Each wall is flat, endless, passes through zero and stands at right angles to its row. A trip goes straight from one point to another. List the walls that it crosses, first one first.

Walls:
(1): [0.13 0.02]
(2): [ 0.18 -0.18]
(3): [0.18 0.61]
(4): [ 0.37 -0.03]
(5): [ 0.00 -0.16]
(6): [-0.29  0.45]
(7): [0.20 0.17]
Trips:
[-0.07 -0.29] to [ 0.23 -0.23] => 4, 1, 7
[0.14 0.31] to [-0.16  0.12] => 4, 1, 7
[-0.86  0.03] to [0.14 0.51] => 3, 7, 1, 4
[-0.27  0.03] to [-0.14 -0.07] => 5
[-0.09 -0.11] to [-0.09  0.13] => 2, 6, 5, 3, 7

Walls:
(1): [-0.30  0.34  0.24  0.00 -0.27 -0.14 -0.05  0.44  0.00 -0.04  0.06]
(2): [ 0.04  0.36 -0.66  0.32  0.37  0.47  0.31 -0.15  0.62  0.05 -0.46]
(3): [ 0.41  0.41 -0.38  0.51  0.15 -0.28  0.29  0.38  0.21 -0.35 -0.03]
(4): [-0.05 -0.71 -0.22  0.08  0.26  0.26 -0.53  0.38 -0.25 -0.30  0.25]
(5): [-0.06  0.25  0.05 -0.43  0.36  0.21  0.03 -0.10  0.05  0.01  0.21]
(6): [ 0.16  0.23  0.09  0.59  0.23 -0.03  0.18 -0.01  0.03 -0.04  0.48]
(7): [ 0.35 -0.09 -0.27 -0.27 -0.10  0.05 -0.01  0.03 -0.15 -0.28 -0.20]
Trips:
[-0.22  0.07 -0.13 -0.31  0.06 -0.03  0.02  0.33 -0.21  0.22 -0.10] to [-0.20 -0.01  0.04  0.03  0.14 -0.19  0.07  0.39  0.04 -0.25  0.22] => 7, 3, 6
[-0.05 -0.08 -0.08 -0.26  0.65 -0.13  0.07  0.24  0.31  0.68 -0.01] to [ 0.04  0.34  0.12  0.32  0.34  0.13  0.00  0.01 -0.05 -0.19  0.04] => 6, 3, 1
[-0.09  0.04 -0.22 -0.30 -0.03 -0.23  0.26 -0.29  0.32  0.15 -0.56] to [-0.32  0.07  0.18  0.30 -0.31  0.31 -0.40  0.25  0.04  0.29  0.10] => 5, 7, 1, 4, 2, 6
[-0.14  0.26  0.32 -0.04  0.15  0.00 -0.12 -0.21 -0.11  0.16  0.02] to [-0.01  0.36 -0.08 -0.18  0.11  0.58 -0.03  0.34  0.14 -0.11  0.89] => 4, 3, 2
[ 0.37  0.30  0.27  0.00 -0.10 -0.17 -0.12 -0.51  0.12 -0.08  0.23] to [-0.31  0.10  0.06  0.36  0.04  0.36  0.02  0.11 -0.06 -0.27  0.12] => 1, 2, 4, 5
[ 0.08  0.56 -0.37  0.21  0.27  0.03  0.34 -0.40 -0.07 -0.18 -0.14] to [-0.13 -0.24 -0.19 -0.53  0.25 -0.15  0.23  0.16 -0.17 -0.04  0.27] => 6, 4, 2, 3

Walls:
(1): [ 0.17  0.18  0.05 -0.32 -0.25  0.15 -0.23 -0.04 -0.01 -0.36  0.06  0.35
 -0.09 -0.08 -0.27 -0.59  0.41  0.05  0.34  0.31  0.16 -0.25 -0.17 -0.56]
(2): [ 0.04 -0.22  0.36  0.05  0.09 -0.14 -0.19  0.04 -0.03 -0.16  0.45  0.02
 -0.26  0.05 -0.21  0.05  0.26  0.25 -0.06 -0.01  0.02 -0.01 -0.11 -0.21]
(3): [ 0.14  0.58 -0.40 -0.30  0.32  0.18 -0.11  0.13 -0.30  0.19 -0.64  0.20
 -0.08  0.07 -0.15 -0.08  0.25 -0.01  0.27 -0.06 -0.69  0.10 -0.03  0.12]
(4): [-0.40 -0.11 -0.02  0.55  0.19  0.05 -0.36  0.24  0.19 -0.10 -0.39  0.12
  0.32  0.34  0.25 -0.31 -0.14 -0.31  0.48 -0.10  0.52  0.33  0.38 -0.16]
(5): [-0.70  0.33 -0.20 -0.64  0.02 -0.22  0.52 -0.18  0.01 -0.08 -0.20 -0.45
  0.07 -0.08 -0.58  0.00  0.32  0.03 -0.08 -0.13 -0.63  0.26 -0.36  0.14]
(6): [ 0.23 -0.55  0.27 -0.54 -0.24 -0.22 -0.21  0.19  0.26  0.39  0.06 -0.21
 -0.26 -0.37 -0.14  0.16 -0.06 -0.21  0.11  0.11 -0.06 -0.09  0.03  0.03]
(7): [-0.04  0.17  0.05  0.09  0.25  0.11  0.22  0.25 -0.05  0.29  0.59 -0.07
  0.11 -0.02 -0.12 -0.01  0.11  0.01 -0.02  0.18  0.09  0.07  0.58  0.16]
(8): [-0.12  0.18  0.15 -0.04  0.22 -0.34  0.21 -0.22  0.21 -0.65 -0.27 -0.26
 -0.14  0.15 -0.50  0.29 -0.16 -0.30 -0.10 -0.18 -0.25  0.37 -0.26  0.47]
Trips:
[-0.16  0.13 -0.17 -0.35 -0.20 -0.27  0.11 -0.25  0.37 -0.12 -0.46 -0.04
  0.15  0.23  0.31  0.02  0.10 -0.05  0.02 -0.14  0.02  0.13 -0.16  0.16] to [-0.31 -0.52 -0.20 -0.03  0.08 -0.27  0.10 -0.16  0.18 -0.62 -0.49  0.29
 -0.12  0.18  0.06  0.22 -0.02  0.16  0.79 -0.10 -0.20  0.07  0.12 -0.11] => 1
[-0.22 -0.12 -0.17 -0.11  0.08 -0.49  0.20  0.21  0.31 -0.20  0.27 -0.18
  0.25  0.20  0.01 -0.10 -0.18 -0.11 -0.01 -0.12  0.15  0.08  0.16  0.21] to [ 0.45 -0.25  0.18 -0.36  0.42 -0.14  0.04 -0.06 -0.43  0.27 -0.01 -0.28
  0.15 -0.33  0.25 -0.23 -0.16 -0.50 -0.21  0.21  0.13 -0.16  0.24  0.01] => 5, 8, 4
[ 0.79  0.46  0.13  0.14 -0.35 -0.05 -0.38  0.26  0.24  0.22  0.06  0.30
  0.44  0.42  0.44  0.27  0.06  0.24 -0.29 -0.14 -0.05 -0.17 -0.19 -0.30] to [-0.06 -0.05 -0.65 -0.26  0.48  0.34  0.01 -0.02  0.34  0.01  0.15  0.14
  0.34  0.05 -0.02  0.00 -0.30 -0.17 -0.34  0.05  0.18 -0.01  0.17  0.18] => 2, 1, 7, 4
[ 0.23 -0.05  0.29  0.16 -0.04 -0.19  0.25 -0.11  0.19  0.07 -0.08  0.34
 -0.28 -0.06 -0.01 -0.05 -0.26 -0.29  0.08 -0.18 -0.79  0.18 -0.03  0.30] to [ 0.44 -0.06 -0.44 -0.03  0.56 -0.25  0.17  0.01  0.10  0.36  0.32  0.50
  0.48 -0.21 -0.20  0.51 -0.30 -0.11  0.23  0.02 -0.37  0.16 -0.23  0.14] => 7
[-0.24 -0.05  0.00  0.15  0.57 -0.10  0.11 -0.04 -0.29 -0.06  0.19 -0.04
  0.04  0.33 -0.42  0.14  0.32 -0.14  0.43 -0.04 -0.10  0.12 -0.19 -0.40] to [-0.30  0.24  0.55  0.02  0.21 -0.10  0.10  0.12  0.05 -0.01  0.06 -0.23
 -0.22 -0.31  0.10 -0.27  0.13 -0.16  0.42  0.14  0.06  0.17  0.32  0.06] => 6, 3
[ 0.15 -0.46 -0.06  0.06  0.01  0.16  0.30  0.00  0.35  0.11 -0.03 -0.29
 -0.01  0.12 -0.21 -0.39  0.39 -0.11  0.26 -0.13  0.19  0.48  0.54 -0.32] to [ 0.28 -0.15 -0.08  0.44  0.33  0.19 -0.39  0.71 -0.35  0.06  0.02 -0.08
 -0.27 -0.58  0.26 -0.44  0.13  0.52  0.15  0.39  0.07 -0.28  0.20  0.37] => 3
[ 0.15  0.03 -0.01  0.26 -0.41  0.00  0.02  0.34 -0.14  0.20  0.03 -0.15
  0.07  0.12  0.43 -0.02  0.04 -0.27  0.37  0.53 -0.25  0.62 -0.28 -0.26] to [-0.23  0.25 -0.05  0.38  0.38  0.45  0.19  0.45 -0.02 -0.22 -0.03  0.00
 -0.09  0.00 -0.35  0.26 -0.13 -0.15 -0.07  0.28  0.16 -0.35 -0.16  0.25] => 7, 6, 1, 8
[-0.16  0.07  0.05  0.04  0.25  0.00 -0.22  0.39 -0.01 -0.13 -0.27 -0.22
  0.68 -0.04  0.04  0.00 -0.08  0.21 -0.48 -0.16 -0.08 -0.06 -0.31  0.52] to [-0.20 -0.11  0.04 -0.27 -0.29 -0.34 -0.33 -0.22 -0.16 -0.16 -0.08  0.12
 -0.36 -0.06  0.30 -0.05 -0.23 -0.57  0.09  0.57 -0.05  0.04  0.25 -0.29] => 6, 3, 5, 1, 8
[-0.20 -0.49 -0.18 -0.08  0.10  0.10 -0.32  0.36  0.28 -0.13 -0.08  0.57
 -0.35  0.20 -0.24  0.27 -0.30  0.33  0.25 -0.05  0.39 -0.37  0.17 -0.26] to [ 0.15  0.23 -0.10  0.34  0.05 -0.13 -0.37 -0.26 -0.46  0.66 -0.10  0.13
  0.20 -0.32  0.27  0.15  0.07 -0.38 -0.10 -0.36 -0.22  0.03 -0.47 -0.26] => 3, 1, 2, 6, 4

Walls:
(1): [ 0.01 -0.06  0.06 -0.43 -0.29  0.09 -0.03 -0.66 -0.07 -0.33  0.37  0.35
  0.16 -0.23 -0.14 -0.18  0.07  0.42  0.34  0.04 -0.38  0.33  0.04  0.15
  0.30 -0.18  0.09 -0.07  0.61 -0.25 -0.09 -0.21 -0.03  0.08 -0.26  0.27
 -0.24 -0.33 -0.10 -0.05  0.36  0.28  0.14  0.05  0.62 -0.41  0.25 -0.05]
(2): [ 0.19 -0.02 -0.09  0.25  0.28 -0.37 -0.05 -0.21 -0.32 -0.18  0.19  0.33
  0.18  0.27  0.03 -0.04 -0.02  0.26 -0.36 -0.57  0.22  0.37  0.34  0.39
  0.07 -0.22 -0.13  0.29 -0.13  0.22 -0.13 -0.40  0.21 -0.51 -0.06  0.12
 -0.06 -0.09  0.06  0.11  0.42 -0.44 -0.14 -0.04 -0.09  0.48  0.56  0.00]
(3): [-0.36 -0.01  0.30  0.15 -0.12  0.24 -0.16 -0.19  0.10 -0.07 -0.14  0.13
  0.21  0.09 -0.30 -0.08 -0.08  0.44 -0.28  0.33 -0.08  0.30 -0.16  0.50
 -0.28  0.08  0.01 -0.27  0.06  0.09 -0.62  0.07 -0.03 -0.08  0.22 -0.42
 -0.24 -0.10  0.09 -0.08  0.29  0.28  0.23 -0.36  0.08  0.27 -0.14 -0.32]
(4): [ 0.61  0.24  0.32  0.32  0.08  0.09  0.03 -0.06  0.18 -0.05  0.02 -0.07
  0.44  0.09 -0.30 -0.41 -0.27 -0.29  0.37  0.46 -0.26  0.01  0.11 -0.61
 -0.46 -0.16  0.57 -0.06 -0.13 -0.04 -0.01  0.03 -0.24  0.25  0.36  0.11
  0.14  0.03  0.30 -0.42  0.03  0.37  0.08  0.27 -0.18  0.67 -0.47 -0.68]
(5): [ 0.55 -0.19 -0.21 -0.08 -0.23  0.13 -0.21  0.06  0.20  0.05 -0.17  0.30
 -0.52 -0.40 -0.17  0.00 -0.36 -0.25  0.43 -0.01  0.06  0.42  0.08 -0.07
  0.02  0.19 -0.48  0.10 -0.33  0.30  0.16 -0.09  0.08  0.06  0.07  0.04
 -0.03 -0.05  0.16 -0.09  0.29 -0.19  0.16 -0.01  0.21 -0.11 -0.10  0.26]
(6): [ 0.00  0.06  0.35  0.60 -0.34  0.51  0.28  0.38  0.33 -0.10  0.02 -0.04
  0.10  0.16 -0.09  0.16  0.02  0.08 -0.33  0.25  0.16  0.41  0.23  0.22
  0.07 -0.61  0.39 -0.02 -0.37 -0.45 -0.39  0.33  0.07  0.04 -0.01 -0.22
  0.09  0.10  0.05 -0.30  0.27  0.41  0.24 -0.11  0.35  0.47 -0.07 -0.06]
(7): [-0.17  0.08  0.02  0.02  0.29  0.13  0.34  0.10 -0.30  0.32  0.09  0.50
  0.00  0.17  0.19  0.13  0.60  0.24 -0.38 -0.43 -0.20  0.03 -0.08  0.06
  0.42  0.47 -0.29  0.42  0.13 -0.30 -0.15  0.51 -0.09  0.03 -0.11 -0.04
 -0.28  0.00  0.03 -0.13 -0.01  0.33  0.01  0.34  0.43  0.02 -0.12  0.38]
(8): [ 0.05 -0.01 -0.32 -0.35 -0.30  0.29  0.19  0.12 -0.03  0.07  0.10 -0.24
 -0.17  0.16  0.02  0.11  0.23 -0.80 -0.31  0.29  0.12  0.30 -0.03 -0.35
 -0.15 -0.22 -0.23 -0.18  0.00  0.06 -0.50  0.49  0.46 -0.75 -0.45  0.14
  0.05  0.24  0.15  0.07 -0.08  0.06  0.15  0.23 -0.22  0.34 -0.19  0.33]
(9): [-0.09 -0.04 -0.32  0.09  0.10  0.08  0.27  0.13 -0.14  0.05  0.00  0.23
  0.44 -0.03 -0.19 -0.16  0.43 -0.04  0.10  0.25 -0.07  0.09  0.25 -0.49
 -0.01  0.25 -0.29  0.67  0.17  0.07  0.28 -0.27  0.47 -0.59 -0.17 -0.05
 -0.03 -0.12  0.16  0.24 -0.24 -0.04  0.41  0.30  0.21  0.14 -0.42  0.34]
(10): [ 0.11 -0.11  0.06  0.07 -0.21 -0.17  0.46  0.25 -0.30  0.23 -0.16 -0.27
 -0.40  0.15 -0.26  0.15  0.24 -0.22  0.01  0.40  0.03 -0.12  0.23 -0.16
 -0.26  0.26 -0.20 -0.11  0.68 -0.27  0.17 -0.25 -0.08  0.02 -0.08  0.06
 -0.85 -0.38 -0.30  0.63 -0.17 -0.14 -0.65 -0.15 -0.31 -0.02 -0.20  0.23]
Trips:
[ 0.48  0.20 -0.42 -0.12 -0.11  0.43  0.02 -0.54 -0.11 -0.23  0.33 -0.07
  0.26  0.37  0.26  0.07 -0.27  0.07 -0.39  0.22 -0.24 -0.24 -0.32  0.04
 -0.22  0.09 -0.09  0.22 -0.05 -0.16  0.22 -0.24  0.25  0.34 -0.13 -0.43
 -0.10  0.09 -0.38  0.08  0.09  0.16 -0.47  0.19  0.33  0.06  0.33  0.29] to [-0.06  0.53  0.06  0.55  0.34  0.47  0.32  0.24  0.37 -0.12  0.37  0.19
 -0.03 -0.13 -0.21  0.10  0.32 -0.47 -0.36 -0.30 -0.05 -0.18 -0.16  0.40
 -0.18 -0.33 -0.03  0.05  0.49  0.05  0.13 -0.27 -0.25 -0.42 -0.13 -0.26
 -0.11  0.20 -0.26 -0.02 -0.49 -0.13  0.28 -0.03 -0.10  0.23  0.52 -0.01] => 9, 6, 8, 1, 3
[-0.11 -0.30  0.35 -0.42 -0.18  0.02 -0.30 -0.14  0.13 -0.09  0.18  0.07
 -0.02 -0.17  0.24 -0.29 -0.03 -0.50 -0.21  0.06  0.23  0.10 -0.60  0.09
  0.20 -0.07 -0.38  0.16 -0.24 -0.06  0.22 -0.02  0.25  0.05 -0.01  0.39
 -0.29  0.24  0.06 -0.42  0.05 -0.05  0.14 -0.18  0.21  0.16 -0.09 -0.27] to [ 0.15  0.12  0.07  0.25 -0.31  0.12  0.47  0.04 -0.03  0.21  0.32  0.30
 -0.35  0.01  0.12  0.21 -0.17 -0.14 -0.45 -0.34  0.12 -0.18 -0.15  0.18
  0.20 -0.01 -0.05 -0.10  0.17 -0.45 -0.25 -0.10 -0.06 -0.18  0.41 -0.21
  0.52  0.16  0.14  0.16 -0.20  0.07  0.04  0.22  0.00 -0.50 -0.17 -0.12] => 6, 7, 3, 1, 5
[ 0.35  0.42  0.43  0.03 -0.11  0.45 -0.24  0.16  0.13  0.13  0.22  0.09
  0.17 -0.35  0.19 -0.12  0.20  0.63  0.27 -0.22 -0.22  0.44 -0.37  0.03
 -0.27  0.45  0.41  0.18  0.31 -0.32  0.00  0.54  0.27  0.57 -0.41 -0.01
  0.13  0.44  0.25 -0.08 -0.28 -0.01  0.10  0.11  0.36  0.31  0.39  0.01] to [-0.04  0.29  0.08 -0.03  0.06  0.18  0.17 -0.20  0.27  0.07  0.15  0.15
  0.13 -0.05  0.11 -0.25  0.13 -0.22 -0.36 -0.21 -0.29 -0.05 -0.26 -0.02
  0.29 -0.20  0.24  0.18 -0.15 -0.11  0.14  0.29 -0.05 -0.18  0.26  0.26
 -0.14 -0.37 -0.22 -0.02 -0.24 -0.07  0.20 -0.20 -0.12 -0.61  0.06 -0.14] => 3, 4, 6
[-0.29 -0.27 -0.02 -0.34  0.01 -0.26  0.37 -0.57  0.07  0.38 -0.52  0.18
 -0.05  0.01  0.13  0.23  0.10  0.15  0.08  0.00  0.10  0.57 -0.07 -0.47
 -0.10 -0.32  0.28  0.02  0.10 -0.26  0.11  0.51 -0.17 -0.04 -0.34  0.32
 -0.17 -0.44  0.05  0.19 -0.05  0.17 -0.02  0.39 -0.14 -0.36 -0.59  0.20] to [ 0.46  0.10 -0.29  0.01  0.20 -0.48  0.02 -0.03  0.37  0.37  0.18  0.10
  0.77  0.31 -0.15  0.03  0.11  0.06  0.15 -0.09 -0.26 -0.21  0.19  0.23
 -0.07  0.27 -0.19 -0.22  0.07  0.04  0.00 -0.02 -0.12 -0.13  0.11 -0.03
  0.36  0.13  0.30 -0.09  0.02 -0.21 -0.32 -0.18  0.13 -0.03  0.09 -0.16] => 4, 8, 2, 10, 1, 7
